Every row gives one point. The last column is the point's height on a tilted bowl or saddle (a function of degree 2), plus a little noise. Count its main directions that bend up, bend down and stay straight.
In the rows, 128 means zero.

Points:
[[125 156 154 150]
 [184 124 172 139]
 [212  83 127  15]
 [142  87 115 122]
 [100  60 154  66]
 [147 172  89 106]
 [160  74 107  92]
 [208 155 118  61]
 [178 186 131  86]
 [148 176 147 131]
 [139 127 159 156]
 [193 129 190 154]
 [ 87 130 167 132]
 [141  74 224 118]
 [153 112  65 150]
 [112  98  71 176]
 [117 125 100 155]
 [165  94  44 147]]
Directions: 1 up, 2 down, 0 straight

Points:
[[140 177 106 155]
 [128 142 142 138]
 [199  96 119  32]
 [187 163 101 124]
 [120 185 141 156]
 [ 86  53 193 176]
 [124 152 139 140]
 [150 112 146 118]
 [ 85 109 104 126]
 [144 109 201 128]
 [130  93 213 136]
 [116 141 166 137]
 [154  88  46  98]
 [ 63  20 127 234]
 [119 134  91 128]]
Directions: 1 up, 1 down, 1 straight

Points (22 x 5):
[[111  17 145 154 248]
 [150  50  98  92 111]
 [195 102 139 144 189]
 [ 86 129  74 137 143]
 [ 64 134   7  78  86]
 [165  68 143  81 131]
 [136  32  83 147 142]
 [132 179  79 201  82]
 [165 126 116 141 154]
 [152  68  97 195 131]
 [163 168 127 221  84]
 [117 131 147 116 145]
 [176 151 137 113 170]
 [137 129 106 172 129]
 [ 98 101 213  99  80]
 [185 111 146 149 181]
 [133 164 135 126 158]
 [150 145 133 121 156]
 [101 115 149 136 154]
 [ 62 105 145 163 176]
 [ 94  98 106 167 152]
 [170 120  93 118 133]]
Directions: 2 up, 2 down, 0 straight

Points:
[[110  98 140 156  82  88 146]
 [ 37 118 122  87 179 120 170]
 [143 115 115 142 130  92 135]
 [170 106  65 116 151 137 111]
 [ 53  81 150 136 108 122 110]
 [142 184 163 216  84 132 218]
 [144  54 127 165 195  80 160]
 [129 203 128 162 103 152 164]
 [163 139 100  91  99  67 158]
 [130 164 165  90 141 166 156]
 [ 68  91 142 110 123 116 125]
 [ 97 197 143 106  65 106 175]
 [140 150 129 111 190  95 163]
 [179   7 106  71 220 124 237]
 [111  82 107 118 101 162 140]
 [105 132 125 158  92 106 147]
 [140 126 123  86 107 153 149]
 [188  86 141 109 181 134 146]
 [131 128 171 121  97 126 137]
 [162 154 123 129 115 100 137]
 [109  95 159  99  95  82 149]
 [128 185 128  92 198 167 182]
 [124  84 205 143  96 114  88]
 [109 102 102 129 128 118 126]
 [ 98  85 149 135  36 153 191]
 [112 146  92 108  69  49 183]
 [ 77  71 177  86  63 108 161]
 [100 102  79 140 113 100 124]
 [115 102 129  89 110 185 172]
 [154 115 124 109  62 133 167]
 [149 158 118  29 196 141 209]
 [155 118  77  92  93 115 120]
 [161 146 182 133 154 114 122]
 [136 114 141  64  67 147 198]
 [132 121  91 172 145 163 153]
 [ 90 136  78 156 150 123 138]
 [ 92 123 127 113 130 142 135]
 [101  98 131 182  54  95 179]
 [124 131 170 121  81 127 150]
 [104 146 195 165  83 138 142]
 [101 176 151 103 107  89 150]
 [101 105  78  78 218 127 217]]
Directions: 3 up, 1 down, 2 straight

Points:
[[168 116 131 120 127 139 132]
 [ 92  77 141 159 150 104 162]
 [204 100 225 165 110 117  19]
 [ 42 154  65 147 110 110  95]
 [105  92 119 125 161 142 183]
 [127 146  94 131  52 101  89]
 [132  38 195 122 145 153 162]
 [142 172 135  85 136  82 143]
 [159 236 162 164 167 139 127]
 [133  93 184  82 193 124 143]
 [218 128 130  97  37  91  57]
 [147 203 168  86 123 202 142]
 [ 93 132 155 150 128 112 136]
 [199 149 156 181 187  41 190]
 [197 152  43 146 124 130 128]
 [169 111 109  89 152 174 118]
 [142 180 116 194  99 185 144]
 [100  78 127 132  85  77 111]
 [ 74 116 106 113 172 155 190]
 [145  50  88 116 191 127 156]
 [214  32  89 140 165 155 104]
 [116 183 176 176  71  92  72]
 [214 125 109 148 178 112 162]
 [115 133  99  86 183 135 141]
 [185 173  94 139 133 162 135]
 [148 170  72 139 153  95 170]
 [126  89 129 169 154 125 168]
 [ 86  94 103  55 166 131 152]
 [ 73 134 103 153 137 157 169]
 [103  56 186 139 185 161 211]
 [151  54  68  94 115 140  74]
 [174 131 108  84 177 140 114]
 [149 156  68 156 182 112 171]
 [107 119 103 167 109 134 147]
 [137 100  98 137 170  55 184]
 [ 84 165 129 135  72 192 141]
 [116 159 129  59  60 176  87]
 [195  82  94  76 130 203  59]
 [170 104 157 146 148 159 145]
 [192  42 115 140 112  66 118]
 [ 99 149 243  53  85  72  47]
 [117 126 176  92  99  69 104]
 [136 218 172 147 106 142 115]
 [ 82 189  83 137 130 165 122]
 [117 123 122 131 164 149 172]]
Directions: 1 up, 3 down, 2 straight
